Each row is a point. The points of each table are mixes of a few directions, plus a little noise. How many directions does each table use, and how many do they share? Where both have some left over, give the other angles between the two spaces (their principal angles), to ten degrees, smallest first.

First (7 x 3):
[[  9  19  -4]
 [-51 -39  60]
 [  7   4  -9]
 [  6  17   0]
 [ 29  30 -31]
 [-15 -46  -2]
 [ 15  15 -15]]
Second (5 x 3):
[[ 42 -15  21]
 [-47  18  -1]
 [-14   7  37]
 [ 24 -10  -3]
 [ -5  -1 -53]]
Directions: first 2, second 2, shared 1; angles 90

First (8 x 4):
[[-22 -12  34  -9]
 [  1   1  -2   0]
 [ 18  10 -28   7]
 [ -9  -5  14  -4]
 [ 24  13 -38  10]
 [-26 -14  41 -10]
 [ 38  21 -60  15]
 [-24 -13  39 -10]]
Second (7 x 4):
[[-28 -16 -17  38]
 [  9  10  -5  58]
 [ -2  24   1 -35]
 [-20   9  -6 -25]
 [  6 -34   7   8]
 [ 12  22  10 -44]
 [ 23 -16  13   1]]
Directions: first 1, second 3, shared 0; angles 60

First (9 x 6):
[[-13  13  -4 -14 -11  -9]
 [-21  14   1 -14  -5  -4]
 [ -8 -16  19  21  31  27]
 [-17 -21   7  50  37  19]
 [ 21 -10   1   4   2   4]
 [ -9   9 -13   3 -10 -16]
 [ 29   1  -7 -16 -19 -10]
 [ -3   8  12 -28  -3   9]
 [ 22   3 -16  -7 -22 -19]]
Second (9 x 6):
[[ 60 -14  16 -26   9   0]
 [ -6  -1  -2   5  -4   6]
 [-21   6  -3   4  -7   7]
 [-25   2 -16  31   1 -11]
 [-43  19  -8   2   0 -13]
 [ 19  -1  -5   4  18 -32]
 [  6  -8  12 -12 -21  41]
 [ -3   3   6 -15  -4   6]
 [ 14  -5  -1   5   5  -5]]
Directions: first 3, second 3, shared 2; angles 70

First (9 x 8):
[[-55   0  -9  15   1 -22  15  34]
 [ 44  21   5 -14  -6 -15  27 -40]
 [-16 -14  -3  13  -2  11 -26  27]
 [ 27 -17   7 -17  18  56 -37 -16]
 [ -9 -37  20 -24  -2  11 -24 -13]
 [-20 -17   4  11 -20 -26 -13  21]
 [ 12  32 -18  31 -11 -21  15  19]
 [  5  20  -1 -15  15  -3  36 -28]
 [ 11  10  -4   0   6   8   6  -6]]
Second (9 x 8):
[[-11  24 -15   4  26  18  23   3]
 [ 10  10  -8   5  13  25  -5   3]
 [ -7 -10   8  -4 -13 -21   2  -3]
 [ 20 -30  18  -5 -32 -16 -36  -4]
 [  3 -28  19  -7 -32 -34 -18  -5]
 [-37  30 -17   1  29  -3  52   3]
 [ 21 -11   5   2  -9  11 -27   0]
 [ 36  12 -13  12  21  60 -31   5]
 [-38   4   2  -7  -2 -40  40  -2]]
Directions: first 4, second 2, shared 2

First (9 x 9):
[[  4  14  -4  25  32   8 -12 -27  -3]
 [  5  13  -8   1  -8  20 -10 -14  -1]
 [  6  16  -9   7   1  22 -11 -21  -1]
 [ -1  -5   0 -17 -26   2   5  13   1]
 [  7  20 -10  28  33  18 -18 -35  -2]
 [-10 -27  15 -14  -3 -36  19  33   2]
 [ -6 -19   8 -23 -25 -16  14  30   2]
 [ -8 -22  13 -18 -14 -28  18  32   2]
 [  3  10  -5  10  10   9  -7 -14  -1]]
Second (8 x 9):
[[ 51  13 -60 -40 -24 -10 -15   0 -34]
 [-10  -9  13   8  16 -15   7   7   4]
 [  1   8  -3  12  12   8  -6 -14   0]
 [ -2  17   0  20  11  25 -12 -25   4]
 [ -5   5   5  14  13   7  -3 -11   4]
 [-12  -7  13 -10 -26   8   7  13   9]
 [-18 -19  23   4  11 -22  15  19   9]
 [ -6  -8   7  -8 -13  -3   6  12   4]]
Directions: first 2, second 3, shared 2

First (10 x 11):
[[ 28   6  -8  -9  36  15   3  -4  29 -32  41]
 [-29  20  -2 -23  -5 -15   3 -53  13  27  11]
 [  5  15  -3  16 -29   9  35   9 -30   5 -35]
 [-22  39 -21 -33   2 -19  26 -41  29  -8  24]
 [ -7 -25   7   4   9  -8 -37  20   1   3  -1]
 [ -7 -18  16   8 -28 -16  14  30  -9 -18  -1]
 [-32  22 -28 -14 -11 -26   0   8   1   1 -31]
 [ 32   8  16  19   0  44  23 -38 -25  35  -7]
 [ 50 -14  -4  20  47  43 -28  18  -1  -7   3]
 [-17 -51  28  14 -19 -27 -39  48  -9  -6  -3]]
Second (9 x 11):
[[ 10 -18  -6  -4 -18  20  34  16  19 -41  29]
 [ 60  28  58  49  -6 -19   2   2  21 -30 -26]
 [  5 -22 -18   2 -20  43  -9  -5   8  12 -29]
 [ -3 -14  -4  28  -2  20  24   8  14 -19   8]
 [-36  22  -9   3  10 -32 -19 -27  41   2 -12]
 [ -6 -16 -21 -39 -11  15   1   5 -13   5  15]
 [-16  13  -7 -35  15 -22 -35 -11 -34  45 -11]
 [-37  22   4  31  35 -36  -8 -13   2  17  -2]
 [ 23 -14   3 -35  -1  12  11  26 -57   9  27]]
Directions: first 5, second 5, shared 2; angles 80, 90, 90

First (10 x 11):
[[ -1 -17  10  -5 -12  -7   7 -14  -2  13  -4]
 [  2  23 -14   6  17   9 -10  19   3 -17   5]
 [  1  22 -13   5  16   9  -9  17   3 -16   5]
 [ -1 -14   9  -4 -10  -6   6 -11  -2  10  -3]
 [  0   4  -2   1   3   2  -2   3   1  -3   1]
 [  1   8  -5   2   6   3  -3   6   1  -6   2]
 [ -2 -31  19  -8 -22 -12  13 -25  -4  22  -7]
 [  1  12  -7   3   8   5  -5   9   1  -8   2]
 [ -3 -42  25 -11 -30 -16  18 -33  -5  30  -9]
 [  2  36 -22   9  25  14 -15  29   4 -26   7]]
Second (9 x 11):
[[ -1  -9   5  -2  -6  -3   4  -7  -1   6  -2]
 [ -1 -17  10  -4 -12  -7   7 -14  -2  13  -4]
 [  0  -4   2  -1  -3  -2   2  -3   0   3  -1]
 [ -1 -18  11  -4 -12  -7   7 -14  -2  13  -4]
 [ -1 -10   6  -2  -7  -4   4  -8  -1   7  -2]
 [  4  60 -36  15  43  23 -25  48   7 -43  12]
 [ -2 -24  14  -6 -17  -9  10 -19  -3  17  -5]
 [  1   9  -5   2   6   3  -4   7   1  -6   2]
 [  1  12  -7   3   9   5  -5  10   1  -9   2]]
Directions: first 1, second 1, shared 1
